Every row gives one point. The last column is the point's height on a tilted bowl or saddle (a function of degree 2), plus a little noise. Count its main directions that bend up, bend down and stay straight.

Points (16 x 4)
array([[ 0.058, -0.160,  0.109, -0.032],
       [-0.094,  0.095,  0.138, -0.066],
       [ 0.228, -0.076,  0.008, -0.298],
       [-0.007,  0.125,  0.050, -0.024],
       [ 0.063, -0.045, -0.025, -0.036],
       [ 0.186, -0.172,  0.076, -0.085],
       [-0.198,  0.157, -0.185, -0.027],
       [-0.256,  0.184, -0.175, -0.095],
       [-0.028, -0.118,  0.164, -0.123],
       [-0.179, -0.160, -0.121, -0.297],
       [ 0.039,  0.185, -0.027, -0.132],
       [ 0.184,  0.007,  0.198, -0.147],
       [ 0.029, -0.019,  0.257, -0.035],
       [ 0.262,  0.210,  0.475, -0.340],
       [ 0.135, -0.264, -0.037, -0.031],
       [-0.256,  0.211,  0.090, -0.242]])
Directions: 0 up, 1 down, 2 straight

Points (26 x 5)
array([[-0.102,  0.167,  0.005,  0.109,  0.062],
       [-0.019, -0.163,  0.127, -0.147,  0.119],
       [-0.120, -0.347, -0.168, -0.154,  0.182],
       [-0.158, -0.192,  0.274,  0.068,  0.156],
       [-0.055,  0.219,  0.091, -0.058,  0.088],
       [-0.112,  0.065, -0.193,  0.094,  0.085],
       [ 0.162, -0.110,  0.368, -0.247,  0.364],
       [ 0.290,  0.186, -0.096, -0.145,  0.211],
       [-0.022, -0.030,  0.192, -0.106,  0.098],
       [-0.101, -0.153, -0.209, -0.040,  0.081],
       [-0.100, -0.032, -0.041, -0.205,  0.056],
       [-0.192, -0.461, -0.002,  0.004,  0.282],
       [-0.134,  0.139, -0.285,  0.100,  0.155],
       [ 0.126, -0.122,  0.109, -0.137,  0.117],
       [ 0.117,  0.282, -0.034, -0.171,  0.149],
       [ 0.063, -0.044, -0.080, -0.093,  0.048],
       [-0.128,  0.052,  0.165,  0.012,  0.073],
       [-0.338,  0.129,  0.221,  0.186,  0.252],
       [ 0.192,  0.281,  0.000,  0.044,  0.134],
       [-0.118,  0.074,  0.049,  0.016,  0.044],
       [-0.075, -0.014,  0.055, -0.214,  0.085],
       [ 0.056,  0.088, -0.015,  0.010,  0.029],
       [ 0.237, -0.100,  0.116, -0.074,  0.127],
       [-0.084,  0.455, -0.039,  0.332,  0.336],
       [ 0.229, -0.087,  0.119, -0.159,  0.171],
       [-0.008, -0.230, -0.206,  0.118,  0.134]])
Directions: 3 up, 0 down, 1 straight
